Each row is a point. To make a cloud, some directions were put in groups of two or more. Within a group, all points are equally far from the middle, so they leave a hole (a ring in 2 directions, a hollow ball in 3). The other directions are filled evenly. Then the cloud was stretched, turned, moved and blurred a little. How many holes are there, and how many directions does each take, smallest first?

Cloud (22 x 3):
[[-2.00  1.02 -2.11]
 [ 0.57 -0.98  1.80]
 [-0.19  1.69  0.82]
 [ 0.60 -0.22 -1.92]
 [ 1.46 -0.53  1.85]
 [ 2.82 -0.23 -0.28]
 [-1.72 -1.74  0.36]
 [-0.03 -0.76  1.80]
 [-2.74 -1.52 -0.68]
 [ 0.06 -3.20 -0.48]
 [ 1.43 -3.04 -2.46]
 [-0.89 -2.67 -0.63]
 [-0.28 -2.05 -2.35]
 [-0.66 -2.16  0.58]
 [-1.68 -1.88 -1.96]
 [ 2.64 -0.78  1.68]
 [-1.32  0.72 -1.99]
 [-0.70 -0.41 -2.36]
 [ 2.61  0.07  0.37]
 [-0.58  1.84 -0.36]
 [ 0.94 -3.20  0.44]
 [-2.18 -1.66  0.03]]
Holes: 1 (2)

Cloud (28 x 4):
[[ 2.72  0.10 -0.05  0.09]
 [-2.75 -0.89 -1.20 -0.66]
 [ 2.61  0.35  1.57  1.14]
 [ 0.20 -2.54  2.53  1.46]
 [-0.10 -0.18  3.64  0.25]
 [ 1.99 -0.83 -1.38 -0.09]
 [-2.90  0.33  1.78 -0.10]
 [ 0.45 -1.44  2.36 -0.41]
 [-1.84  0.88 -2.64 -0.42]
 [-0.86 -1.23 -1.87  2.62]
 [-2.60  0.62 -2.06  0.31]
 [ 0.23 -0.48  2.49  2.73]
 [-0.68 -0.74 -1.74  2.66]
 [ 1.73  0.70 -1.84  0.78]
 [ 0.91 -1.27  2.99  0.25]
 [ 2.50 -1.46  0.93  0.71]
 [ 0.32  1.51  0.12  1.87]
 [-0.33 -2.23  0.06 -0.50]
 [ 0.60 -0.52  3.63  1.08]
 [-2.11  2.01 -1.10 -0.08]
 [-0.88 -2.93 -0.65  0.62]
 [ 1.97  1.44 -1.02 -0.29]
 [-0.33 -1.53 -0.48  3.32]
 [-2.60 -1.63  0.95  2.02]
 [ 0.40  1.66 -0.24  1.63]
 [-1.04  1.39 -2.46  0.36]
 [ 2.44  0.92  0.92 -0.49]
 [-1.30 -1.96  2.49  0.53]]
Holes: 1 (4)

Cloud (30 x 4):
[[-2.08 -0.38  0.31 -0.58]
 [ 0.78  0.41  0.16  3.63]
 [-0.47 -0.10 -2.06  0.72]
 [ 0.34  3.02  0.57 -1.35]
 [ 1.86  0.81  0.41  3.09]
 [-0.74  0.49  1.32  2.88]
 [-2.15  1.39 -1.59  0.33]
 [ 2.13 -0.33  0.59  0.28]
 [-0.86 -0.57  1.03  1.97]
 [ 0.48 -1.60  1.95  1.18]
 [ 2.00  1.01 -1.29  0.20]
 [-1.29  0.64  0.91  2.72]
 [ 0.54  1.67  2.21  2.91]
 [-1.83  1.80 -0.35 -1.83]
 [ 1.52 -0.92  1.05 -2.08]
 [ 0.02  2.05  4.22  0.24]
 [ 1.80  1.62 -0.93 -0.48]
 [-2.31  1.53  1.69 -2.39]
 [ 0.01 -0.22 -2.23  1.78]
 [ 2.22  1.03 -1.43  0.79]
 [-1.87  2.45  2.65  0.95]
 [-2.28  0.86 -0.29 -0.91]
 [ 0.84  0.96 -1.50 -1.05]
 [ 0.20  0.64 -0.44 -2.31]
 [-1.10  2.03  1.93  2.62]
 [ 1.26  2.77  1.47 -0.59]
 [ 1.09  1.64  1.95 -2.31]
 [-2.29  0.32  0.45 -1.84]
 [ 2.27  0.48 -0.26  0.14]
 [ 1.19  2.38  2.46  1.67]]
Holes: 1 (3)

Cloud (53 x 6):
[[-0.76 -2.37 -1.62  0.52 -2.75 -1.47]
 [-0.48  0.05 -1.95 -1.20  1.71  1.68]
 [-0.21  2.53 -0.48 -2.76 -0.08 -0.16]
 [-2.13  1.80 -1.44 -1.09  2.46  1.24]
 [-0.24  0.12  1.47  1.54 -2.41  0.12]
 [-1.48 -1.73  1.07  0.79 -0.19  0.17]
 [-1.52  2.58  0.13 -0.53  0.77  1.72]
 [ 1.06 -0.14  0.42 -0.13 -3.72 -0.38]
 [ 0.26  1.69  0.50 -2.28 -2.10  1.15]
 [-0.31  1.13  3.11 -2.42 -0.45  3.15]
 [ 0.53  1.40 -2.11  1.18  0.89  0.38]
 [-0.97 -0.47  1.71 -2.97  0.43  0.92]
 [-2.26  1.04 -0.84 -1.38 -1.39  1.65]
 [-0.71  2.72  1.16 -2.43  3.86 -0.21]
 [-1.81 -2.39  0.46  0.49 -2.92  1.35]
 [ 0.00  3.08 -1.61  1.05  2.51  2.11]
 [ 0.53  1.92  3.23 -1.87  2.07  0.23]
 [ 1.80  2.01 -1.90 -1.83 -0.97 -1.34]
 [ 1.35  0.18 -2.80 -0.83 -1.13  0.48]
 [-1.00  1.41 -1.86  0.33  2.90  0.77]
 [ 0.27  0.41 -1.20 -1.08  2.19  1.30]
 [-1.08  2.49 -1.46  0.93  0.98  1.16]
 [ 0.35  1.84 -0.12  0.15 -1.04 -0.20]
 [ 0.29  0.39 -2.30 -0.73  1.23  1.01]
 [-0.16  1.86  3.20 -1.78 -0.78  2.33]
 [-1.10  0.51 -1.13 -0.39 -2.71  1.07]
 [-2.18 -0.12 -1.71 -0.34 -1.15  1.37]
 [ 0.23 -1.43  0.82  0.47 -2.98  0.72]
 [-2.35 -0.66  1.46 -1.34 -3.39 -0.33]
 [-0.15 -0.20 -0.82 -2.69  0.38  0.37]
 [ 1.42 -1.24  2.40  0.68 -1.55 -0.31]
 [-0.17  3.17 -0.87 -1.85  1.71  0.89]
 [ 0.23  1.17  1.16 -2.50 -2.87  0.53]
 [-0.43  2.95 -1.13 -0.19  1.06  0.89]
 [-1.40  1.93  2.22 -1.27  0.04  0.81]
 [-0.78  0.47 -2.97 -0.05 -0.66  1.65]
 [-0.24 -0.08 -2.99 -0.10 -0.61 -1.29]
 [ 0.80  1.08  4.56 -1.00  0.43  1.30]
 [ 0.18  0.86  1.75 -0.24 -1.70  1.74]
 [ 1.41 -0.53  2.84 -2.02 -2.26  0.28]
 [-1.18 -0.95  3.39  0.86  0.77 -0.92]
 [-0.28  1.10  2.30  0.86  0.96  1.55]
 [-0.59  1.65  1.84 -0.98 -1.55  1.36]
 [-0.93  1.20 -3.00 -0.26  1.95  1.77]
 [-2.39 -0.08  1.97 -1.62  0.23  2.03]
 [-1.63 -3.37  0.02 -0.11 -3.92 -0.43]
 [-0.62 -0.89  0.30 -0.65 -3.47 -0.37]
 [ 1.09  2.48  3.20 -0.60  0.60 -0.53]
 [-1.64 -1.25  1.80 -0.78 -3.17 -0.17]
 [-1.71  0.86 -1.37 -0.23  1.19  1.08]
 [ 1.18 -0.64 -0.76 -2.30 -2.88 -0.15]
 [-1.80  1.58 -3.96  1.70 -0.82  0.36]
 [-0.72  1.52 -2.50  0.61  2.21  0.77]]
Holes: 0
